Rows are points. Two turns around zero, p and q, are shown by what they do to some points. Write where each new point lands after one turn and then the other. Backwards means that the second turn is done in reverse. Each puzzle has new turns, and all numbers are rounded.
In the rows, zero is written as 128.

Turn p:
[125  91] => [140  93]
[ 91 119] => [ 97 105]
[168 174] => [147 186]
Turn q:
[138 104] => [145 108]
[135 113] => [139 116]
[145 154] => [136 158]
[ 60 175] => [ 49 152]
[161  94] => [170 106]
Where do these land?
q, then p: [162  94] => [176 124]
p, then q backwards: [147 139] => [146 141]
p, then q: [151 187] => [107 188]
q, then p: [ 81 123] => [96 94]
q, then p: [98 96] => [126  84]

Turn p:
[184 115 166] => [146 150 191]
[ 84 122 135] => [ 90 131 104]
[ 82 108  97] => [96 92 94]
[161 167 114] => [179 139 122]
Turn q:
[178 112 143] => [147 122 179]
[108 173 117] => [139 160  91]
[ 76 148 125] => [102 144  81]
[131 144  90] => [159 120 102]
[146  63 165] => [ 92  94 186]
Where do these land?
p, then q: [104 176  83] => [182  86 113]
p, then q: [157  68 151] => [ 67 149 157]
q, then p: [161 146 151] => [143 168 138]
q, then p backwards: [ 91 122 128] => [ 91 124 125]

Turn p:
[ 90 162 133 138] => [ 83 142 139 108]
[156 148 169 115] => [144 119 180 129]
[103 137 104 185] => [ 78 149 103 158]
[106 174  93 111] => [113 179 125  92]
[167  92 169 106] => [174  81 150 140]
[182  96 109  77] => [210 126 117 123]
[ 92  87 119 163] => [ 95 100  82 145]
Turn q:
[117 114 159 151] => [104 116 155 146]
[131 121 136 123] => [131 120 136 125]
[ 90 105 165 132] => [ 89 118 168 118]
[112  86  80 116] => [108  98  85  92]
[ 93 140 133 126] => [104 151 138 114]
[212 207 154  95] => [237 171 149 158]
[142 123  68 154] => [124 122  63 143]
Where do these land?
p, then q: [151  80 118 167] => [103 106  86 168]
q, then p: [135 138 114  80] => [172 142 143 112]
q, then p: [116 120 110 185] => [ 81 138  90 137]
p, then q: [150 176 180  65] => [177 113 210 117]
q, then p backwards: [153 130 105 128] => [137 101 110 123]
p, then q backwards: [ 64 124 141 143] => [ 82  85 109 141]

Turn p:
[103 127  85 110  78 104] => [152  99  77 156  98 140]
[ 73 130 153  99 118 104] => [ 93 134  97 117  86 161]
[188  97 140 132 129 166] => [141  96 192 127 155 116]
[ 89 163 118  86 136 135] => [106 145  92 145 138 176]
[189 119 140 157 120 160] => [158 121 192 135 145 105]
[186 139 138 143 126 116] => [175 135 161 106 139 121]
[ 67 121  98  93 148  85] => [ 96 118  48 110 122 143]
[128 128 152 204 169 154] => [103 176 165 128 141  63]
Turn q:
[152 115  93 105 127  95] => [148 178 118 105 134 125]
[113 125 118  80 144 145] => [114 146 155 122 155 163]
[124  87 179 177 148 191] => [117  47  93 166 169 132]
[ 70 115 164 120 180 164] => [ 55  93 139 144 165 153]
[160 132 131 152  31  84] => [196 117 103  86  53 116]
[125 162 127 106 162 140] => [110 140 172 142 145 121]
[121 142  84 145 106 121] => [140 157 118 150  91 135]
[113 115 155 149 163 121] => [ 90 108 112 129 145 107]
[172 159 101 119  91  93] => [180 164 143 109  95 104]
Where do these land?
p, then q: [141  83 152 170 156 124] => [ 98 133 134  63 120 122]
q, then p: [137 135  85 132 118 161] => [150 154 159 146 138 103]
q, then p: [ 41 200 117 144 131 107] => [104 152 122 175  27 134]
p, then q: [156 151 136  97  82 147] => [164  79 121 153 149 124]
q, then p backwards: [ 91 139 168 153 161  96] => [ 87  72 140 142 152 136]
p, then q backwards: [ 98 137 128 113 103 203] => [ 85 154 104 144 157 185]
q, then p: [124  87 129 110 122 120] => [119 116 118 143 163 146]
p, then q: [181 103 137 131 125  69] => [169 145 142  71 167 137]
p, then q: [184 117 101 101 155 125] => [122 140 125 121 199 117]
